Each row of a before or after table is a point. One or more steps were done to the points. Then noise was added and the rows were shuffled. The steps act on columns, c1 being the first. Name the steps. A step turns or swaps two columns, mirrors them in a line or flattens them onto one, adds a multiple of one to another, or multiplies or shifts one. Angles are multiples of 10 degrees, from the lower column toward the higher: turns from -170 to 170, lines from 10 to 170 but not 90. Use the fewest steps. Two steps may share a column if one is a turn and the other turns, adds or multiplies; they go together, in the order done. Otherwise the lowest column goes first.
In the rows, 128 means zero.

Before, 12 rows:
[[175 118]
 [115 211]
 [ 49 144]
 [149 134]
 [ 89 137]
 [183 118]
 [152 154]
 [ 23 127]
 [170 142]
 [160 110]
 [172 107]
 [136 133]]
After, 12 rows:
[[124 160]
 [133 113]
 [116 209]
 [126 142]
 [126 151]
 [131 129]
 [125 149]
 [136 113]
 [132 102]
 [130 130]
 [129 105]
 [123 136]]
Steps: flatten c1 and c2 onto the line at 100 degrees

Before (12 x 6):
[[113 152 120 143 153  62]
 [ 99 156 110 131 181 118]
 [145 102 142 115  68  79]
 [192  90  87 124 165  63]
 [156  80 184 118 143  84]
 [122  99 182 139  72 124]
 [179 211 140 116  82  62]
 [141 197 191 149 172 181]
 [ 72 190 120 148  74  81]
 [161  84 149 165 158  95]
 [113 126  90 179 116 108]
 [106 203 116 113  94 134]]
After (12 x 6):
[[183  71  82  76 167 147]
 [139 184 140 105 159 137]
 [ 73 106 139  89  88 161]
 [181  67 104 165 110 200]
 [117  62  87 127  80 137]
 [ 96 171 123 160  96  48]
 [215 192  67  94 168 166]
 [ 81 172  99  68 138 165]
 [137  74  77  71 147  88]
 [150  56  59 155 128 120]
 [ 97 135  86 142 101 175]
 [ 75 136 140 173  99 143]]
Steps: turn c4 and c5 by -120 degrees; add 1 times c5 to c1; shift c2 by -20; turn c3 and c6 by -130 degrees

Before (10 x 9):
[[204 143 111 108 112  72 161 134 113]
 [152 219 144  55 122 168 172 137 129]
 [130  60 128 157 148 111 132 156 175]
 [171  73 111 125 197  95  92 101 126]
 [112 126  83 183 152  68  99  97 161]
 [119 101 124 126 197  34 122 176 128]
 [169 144  73  47 107 108 157  64 181]
 [106 177 179  68  74 129 144 112 125]
 [140 109  67 149 127  55  42 144 179]
 [ 95 129  89  84  77 162 152 126 115]]
After (10 x 9):
[[151  56 178 166  98 176 156 201 158]
 [119 160  85 173  69 120  91 178 161]
 [150  92 190 157 130 117 154 103  93]
 [154  51 136 131 203 125 145 120 126]
 [ 74 105 150 131 126 104 161 181 179]
 [ 94 145  76 150  82 113 121  89 222]
 [161 172 137  93  78 153  99 136 193]
 [107 158 171 131  79 166  40 127 208]
 [107  13 123 107 146 136 171 138  87]
 [107 195 112 162 115 173 132 112 154]]
Steps: turn c1 and c8 by 130 degrees; turn c2 and c4 by -130 degrees; turn c3 and c5 by 130 degrees; turn c6 and c9 by -80 degrees

Before:
[[119 134 119 129 141 130 147 117 126 121 141 137]
 [138 138 134 106 129 137 106 128 122 129 152 118]
 [121 147 139 141 131 136  63 126 122 118 145 121]
 [150 137 131 140 111 128 145 131 151 128 143 136]
 [140 115  85 120 106 128 145 166 120 113 137 117]
 [ 82 159 136 126 136 139  88 144 126 169 114 156]
 [147 128 145 130 123 140 143 125 117 108 128 118]
 [122 110 142 142 134 127 149 164 145 143 145 129]
 [144 124 139 122 125 100  57 130 132 124 130 123]
 [107 122 146 129 107 136 150 124 153 126 140 138]]
After (10 x 12):
[[140 140 139 160 142 135 147 168 130 144 133  87]
 [163 105 140  76 144 119  83 132 125  81 118 169]
 [129 105 113  28 129 117  61 126 133 135 142 136]
 [108 121 139 147 119 118 146 141 135 126 148 130]
 [128 149 121 150 157 122 145 145 137 114 152 144]
 [110 133 125   7 128 154  56 135 129 131 129 127]
 [139 134 124 166 109 123 151 143 135 134 147 156]
 [138 120 138 155 129 125 148 113 131 134 141 128]
 [113 116 120 120 128 139 105 129 134 125 144 121]
 [101 128 117 156 125 116 143 128 129 149 123 127]]
Steps: turn c1 and c3 by 150 degrees; turn c3 and c12 by -60 degrees; turn c2 and c10 by -170 degrees; turn c4 and c6 by -140 degrees; add 1.5 times c7 to c4; turn c5 and c8 by -50 degrees; flatten c9 and c11 onto the line at 70 degrees

Before (8 x 18):
[[128 164 116 153 191 174 138 117 161 166 180  97 177 184 126 150 148 208]
 [142 186  94 144 142 122 117  81 115  73  75 180 113  57 131  91 120  94]
 [ 94 149 204 126  45  93  90 101 178  76  61  62 110  72 109 160 125 187]
 [108 103  82 175 178 157  53 121  79  45  98 139  69  71 107  93  90 118]
 [134  75 147 166 157 128  67 100 121  85  57 170 100 106 105 112  91 133]
 [162 145 115 154 160 165 144 153 207 157 226 115 136 217 135 106 142 140]
 [167  83 111 102 151 138  99 119 110  56  83 112 130  99  92  72  72  90]
 [162 149 136 137 153 139  89 104 150 174 209 111 140 146 111  93 124 174]]
After, 8 rows:
[[160 118 129 130 159 124  63 111 151 169 209 101 154 104 119  84 154 176]
 [141 146 197 130 141 103 106 183 117  70  76  89 130 168 124  90 175  91]
 [ 93 168 134 119  42 124  69  55 183  76  57 110 133 137  26 165 146 190]
 [174 101 176 126 149 194  91 110 111  63  76 123 145 113 125  69 134  91]
 [131  95 102 133 195  75 149  99 165 163 181 115 190 110 170 154 159 214]
 [136 116 141 127 157 186  30 168 121  89  60  95 113 119 101 106 121 139]
 [105  90 204 125 179 171  10 138  71  47  98 126  92 136 145  90 147 114]
 [163 101  59 125 160  92 154 110 207 160 230 153 153  93 174 106 144 134]]
Steps: turn c2 and c6 by 70 degrees; turn c6 and c17 by 130 degrees; turn c14 and c15 by -120 degrees; turn c3 and c15 by -120 degrees; multiply c4 by 0; multiply c7 by 1.6; swap c8 and c12; shift c13 by 20

Before:
[[178  96  80  46  37  30  86 146  71 113 152  56 150  78 141 103 128 107
  114 138  73 221 187 127]
 [197  90 160  97 145  36 178 122 103 138 101 141  31  90 106 175 133 136
   96 137  77 127 137 117]
 [ 81 119  92 110 141 108 114 136 123 110 163 164 118 166 134 167 179  77
  102  55 153 113  90 150]
 [102  95 128 163  93 158 126 141 147 114 179 181 121 145 120 146 150 141
   77  36 154 139 101 184]
 [157 125  96 126 188 146 158 148 149 181 149 142  80 190  73 181 159 127
   52  72  83 142  82 175]
 [122  74 100  98 112 176  93 164 154 172 182  99 121 165 171 131 166  84
   91  97 189 161 121 183]
 [161  75 103  56 104  49 147 172 100 127 104  42  98  47  98 102  99 147
  162 129  50 167 181  51]
 [136 148 162 154 136 112 191 128 173 164 142 140 100 188  77 178 201 125
  112  97 119 105 101 163]
 [199  82  88  65 127  36 112 102 128 147 122  74 165  98 150  75  85 121
  118 120  93 174 181 113]]
After, 9 rows:
[[194  88 119  99 146  35 188 124 108 121 104 115  29  89 113  76 117 139
  122 122 183 124 139 112]
 [123  76 126 102 114 175  80 162 154  87  95 193 125 162 173 173  55  83
  116 126  94 165 124 141]
 [151 126  83 122 187 146 127 145 149  73  71 173  85 191  66 112  73 170
  121 124 207 141  79 111]
 [103  88 126 165 100 160 121 140 143 135  77 175 123 144 123 158  72 142
  105 174 131 130 100  65]
 [137 148 117 153 134 111 203 122 175  88  82 162  99 191  76 105  80 138
  176 123 146  99  97 110]
 [167  79  95  54 110  44 121 167 105 125 172  66  96  48 101 130 192 182
  150 130 179 178 183 224]
 [ 76 124 110 108 149 108 102 140 128 137  81 141 116 166 130 128  62  97
  140 165 116 110  88  83]
 [196  80 103  60 125  35  84 100 124 105 174 124 165  92 146 156 158 143
  101 124 164 174 179 184]
 [179  98 121  44  33  39  66 150  64 147 124 136 147  79 138 162 132 117
  142 125 187 216 188 200]]
Steps: turn c3 and c7 by 40 degrees; add -1 times c3 to c18; multiply c20 by 0.4; turn c10 and c20 by -160 degrees; turn c11 and c16 by 130 degrees; turn c12 and c24 by -100 degrees; turn c19 and c21 by -150 degrees; turn c17 and c19 by 130 degrees

Before:
[[192  59 147 101  74 167 150 206  74 162  51 150 137 104 120 144 107 102
  163 112  98 119  57 127 118 171 158 127 184 183 128 103 137 104  96 154
  136  44 114 150 126  98 140  81 128 108 133 123]
 [163 110  94  65 128 157 137 211  82 143  77 137 138  95  91 156 116  48
  137 117 110 162  95 206 170 149 133 100 178 135 110  65 117 127 106 122
  151  48 149  79  68 161 120 121 100 140  62 140]
 [145 123 114 171 139 149  57  79 185 110 196 103  36 145  85  48 176 179
  137 171  57  59 157 177 188 107  91 201  67  59 191 142 151  85 112 172
   77 144 161 101  61 119  76 170 192 160 207 179]
 [150 112 134 117  94 176 116 132 104 191  43 201 162 109 150 135 135 164
  194 121 145 121  75 146 157 110 163  65 135 161 162 140 142  86  64 101
   76  38  97  65 135 126 139 122 167  97 154 144]
 [ 63  67 114  99 145 124  65 180 154  95 131 161  88 158  54 112  77  52
   72 167 112 128 121 220 136 179 104 166 118 124 191  99 101 184 199 207
  136 127 186 106  24 227 112 172  70 163 142 139]
 [201 113 156 133  34 193 117 199  62 175  97 151 135  94 128 178  86 144
  189  72 152 155  98 110 146  73 140 127 140 166 124 140 120  42 107 125
  121  48 109  63  98 104 111  90 160  73 169 193]
 [193 125 130  87  72 168 117 170  76 155  82 163 194 106 138 142  80 127
  122 107 130 146  78 143 169 152 145 119 201 192 158 116  69 111  38  87
  147  85  95  91  92  88 159 113 144  76 143 159]
 [142 151 113 145 138  60  82 125 181 155 150  96  80 144  88  70 167 128
  195 168 106  64 174 133 133  81  88 213  95 100 203 149 143  99 120 163
   58 133 122 115  77 125 120 222 172 103 168 191]
 [141  63 134  82  99 123 123 187 109 213 110 187 156 121 141 153 133 130
  140  60  98 165  87 158 122 125 158 102 157 158 101  89  64 107 114 119
  173  71 136 107  84 123 138  91 139  99 117 132]
 [102 114  98 107 182 105  11 120 144  92 127  95  87 189  79  77 159  92
  136 157  39  78 122 143 180 134 101 138 135 102 227  73 139 129 193 221
  113 149 146  49  35 181 145 171 160 124 147 139]
 [140  71 163  52  91 133 153 208  74 134  67 174 128 138 115 136 113  92
  101  74 132 126  84 141 196 143 109 130 172 156 136 132  89  90 144 102
  128  91 156  89 145 132 126 108 113 122  83 142]
 [159  89 119  39  94 153 101 200 130 163  71 151 151  85  58 136  70 103
  130  82 124 118  98 160 129 153 180  82 167 115 112 129 118  79 118 125
  133 113 124  72 105 112 160 106 111 119 147 131]]
After, 12 rows:
[[191 122 127  88  71 167 120 158  78 157  83 163 191 103 140 145  99 122
  127 107 153 152  76 143 170 150 144 117 205 195 153 116  63  86  38  99
  167  93  92  94  94  82 114 169 144  83 144 155]
 [172 103  90  60 124 156 140 201  79 146  79 128 129  95  79 159 124  48
  136 118 133 145  90 207 173 151 131  99 180 132 105  71 121 118 105 110
  174  53 146  76  67 163 110 136 101 142  63 139]
 [ 63  67 109 102 141 128  69 174 148  93 132 139  94 157  48 116 156  48
   72 173 145  85 116 221 135 175 109 168 113 134 185 105 106 153 201 170
  154 129 184 108  28 230  93 192  77 163 146 137]
 [142 152 112 156 138  55  80 125 185 152 154 103  81 146  89  64 231 123
  198 164 131  87 179 130 139  85  87 221  97  97 203 152 144 107 121 186
   83 136 124 121  77 121 149 126 173  98 168 192]
 [142  63 130  84  98 124 123 179 108 214 112 169 163 126 143 145 103 141
  137  61 127 147  79 162 118 130 159 100 158 158 100  97  62 116 113  98
  187  67 134 112  83 124  79 107 143  97 116 135]
 [191  57 149 108  71 173 149 195  70 159  53 148 148 104 122 145  73  93
  160 114 131 114  62 130 119 169 156 125 186 186 134 114 140 108 100 156
  157  46 121 151 130  98 113 128 125 118 139 123]
 [ 97 114  95 109 178 104   6 109 146  89 126 126  84 189  76  77 180  96
  137 161  74  51 125 137 184 129 100 142 139 105 227  79 140 144 198 212
  139 151 148  48  32 184 161 114 158 128 150 140]
 [145 122 116 170 145 140  59  71 182 108 200  73  35 148  93  50 187 178
  138 172  84  74 159 173 184 112  92 193  77  57 188 135 154  95 114 188
  101 145 158  99  66 124 124  99 194 164 209 188]
 [156  80 124  44  93 161 101 190 124 155  66 173 150  81  63 135  89  99
  123  79 151 130  99 158 131 148 174  77 171 123 110 128 119  57 117 128
  151 112 128  64 107 106 126 177 114 119 147 137]
 [208 110 151 132  32 192 112 191  65 178  89 118 134  94 129 174  79 148
  187  78 189 140 102 106 145  69 144 122 143 162 128 146 107  23 104 113
  142  50 107  67  97  98  98 155 164  76 169 190]
 [145  71 160  56  88 131 149 190  77 128  70 144 129 133 120 145 107  88
  104  77 153 137  82 139 190 133 107 134 175 163 144 132  92  84 143 118
  155  84 150  94 149 129  84 131 106 126  79 142]
 [154 117 137 111 101 180 118 116 105 192  41 178 166 107 149 135 122 172
  194 124 172 142  76 142 163 102 160  58 133 162 156 141 146  94  64 106
  103  32 100  69 133 123  66 126 170 104 149 149]]
Steps: shift c8 by -10; turn c12 and c43 by -60 degrees; turn c17 and c44 by -70 degrees; add -0.5 times c44 to c34; shift c21 by 30; flatten c22 and c36 onto the line at 130 degrees; shift c37 by 20
